Every row gives one point. A path goes straight from each point to the next, and from the last back to the first. The post is the endless flat space through its rows: a point in 2 columns, a line in 3, a plane in 4, and so on, so that a path can go around it. Count how often the path circles the post. Going back the other way cancels.

Post (2 x 3):
[[-28  19  42]
 [-24  18 -53]]
Path (8 x 3):
[[ -8  68 -47]
 [-88  50 -11]
 [-59  15  -8]
 [-22  94 -22]
 [ 17  65  31]
 [-10   3 -40]
 [-28 -50  17]
 [ -3  12  -4]]
Times around: 0

Post, 8 rows:
[[  6   2   5  55  35  42 -22  -5  15]
 [ 31 -11  85 -46  21 -64  19  -1  49]
 [ 13 -36   5 -83  24 -50  52 -56  64]
 [ -5   0  -8  42   0  38 -17  47 -73]
 [ 14 -16  39 -53  24 -95 -24 -64  31]
 [ -5  -5 -16 -10 -15  54 -59  39   1]
 [-19   8  23  -9 -30  80 -22 -35 -25]
 [-26  -5  -1  70 -86  57 -31  19 -28]]
Path:
[[ 20 -25 -41 -44  32   4 -27 -67 -21]
 [ 56  11 -28 -41  -9  36  20   4   1]
 [  3 -40  -4  21 -33 -11 -58 -65 -16]
 [ -7 -74  29  44  12 -22 -11 -18  49]
 [-30 -27  87 -15  38 -12 -15  23   7]
 [ 12 -83  69  -8 -25 -14   1  20  50]]
Times around: 0

Post:
[[ -7 -16 -25  36  -5  29 -34  -1  15 -37 -10  27  35  10  -9 -42 -58  16]
 [-32 -17 -34  24 -17 -18  -1 -77  13  23  20   6 -31 -39  41  21 -24 -46]
 [-30  -7 -26  -5  39  23 -22 -14  16  22 -35  24  10  13 -53  17 -13  35]
 [ 14  22  28   5   6 -27  32 -22  44 -24 -21 -57 -20 -16  19   0  -9   2]
 [ -3   1 -19  35 -29  48  -7 -47 -12   9 -27 -13  20  18  25  17 -23 -34]
 [-36  19 -17  39  18  34 -39 -16 -13  -1  64 -66  25  39   0 -20   4  28]
 [ 17  -7  23 -21 -18  56 -40 -55  -2 -50  28  -6  50  10  45  46   4  11]
 [  6 -10  18  21  19   2  44 -22  33  28 -10 -13 -55 -19  76   5  42  62]
 [-27  23 -53 -13 -43  16 -13 -65  10 -21  18  -9  -2  44  26  26 -10 -51]
 [-44 -32  -2  35 -21 -47 -36   5  80 -19 -48   6  15  -6 -16  19 -12  31]
 [ 52  13  14 -17 -47   3  -4 -49  -9 -11 -43  -8 -25 -39   2 -57  21  24]
 [  2  20  50 -37 -21  -8  33 -11  30  35  -2 -50   3  12  59   7  19  47]
 [-19 -17  13  36   7 -22  40  41  17 -26  -9  10  19 -27 -17  49  -1  15]
 [-34  -1  -3  16 -16  48  -2 -15  49  42  25  -3 -35  28 -32  29 -20  28]
 [-15 -29 -53  -6  13  -3 -27  35   1   3 -53 -16 -22 -16 -26  21 -35 -11]
 [ 22  -9 -25 -13 -53 -31  53 -35  22 -31 -28 -41 -27  46 -15  21 -48  35]
 [  3 -12 -11  22  -6   8   8  15  45 -32 -29 -28  32 -56   6 -23 -10  59]]
Path:
[[-36  -1  29  25 -30   8  12 -12  53  -9 -28  23  30  10  40 -38 -47  17]
 [-24 -27  14  13 -15  -4 -23  11  33  -4 -58  -2  41 -23  64 -20  -3  -4]
 [  2 -45 -10  22  15  20  -1 -37  21   4   8 -25 -16 -24  -8  16  -3   3]
 [ -7 -20  12  15 -21 -13  17 -23  41 -41 -58  41 -46  22   2   2  21   5]
 [-10 -33 -16  50 -42  41  32   5  68  -8 -95  -7  16  26  -3  10 -31   0]
 [ 14  13   1  -4 -10   0  -4 -17  38  -6 -25  -5  37 -12  29 -51  37  25]
 [  0 -19 -37  -2 -12   0 -13  16  30 -17  -1 -41   0  23  -4  63   4  40]
 [-13   0   0   7 -14  -5   1  10   9   9 -20  -5  18  18  42  32 -31   4]
 [-21   7 -10 -12 -30  20  -9 -17 -10   1   9  35 -20  53  15 -24 -36  15]
 [-11 -31  30  22  -3   8  -9 -17  21 -26  33   9 -16 -29 -36   7 -37  27]
 [ -3  -9 -35  10 -41  -5  25 -58 -23  -1  18 -21  31  60 -37 -19 -21  37]
 [ 43 -36 -18  13 -52 -37   7  13  22 -73   7 -59  10  50   7  34   6  45]
 [ 35 -11   7  16  27  -7   3 -11  25   2   3 -36 -11 -16  11   6  13  11]
 [-11 -35   5  -7  24  18  25 -22  73 -15 -29 -24  23  13   4  25 -17  33]
 [-14 -50 -59  27 -46 -20  18  12  -1 -23 -18 -74  -2 -29 -14   7 -15  36]
 [-16 -17 -14 -51 -38  -6  11  11  45  -4  -9 -24  19  16  -2  32 -13   0]
 [  8   5 -30  35  17 -25   3  37  14 -28  -6 -17 -13  34  -7  17  -2  -8]
 [  4  -4 -14  19  -5  -9   5  -3  14   2 -11 -34  22 -18   0  16 -42  26]
 [-49  14   2  24  20  12 -45 -28   5 -31  22  27   4  20  28   9  -6  47]]
Times around: 2
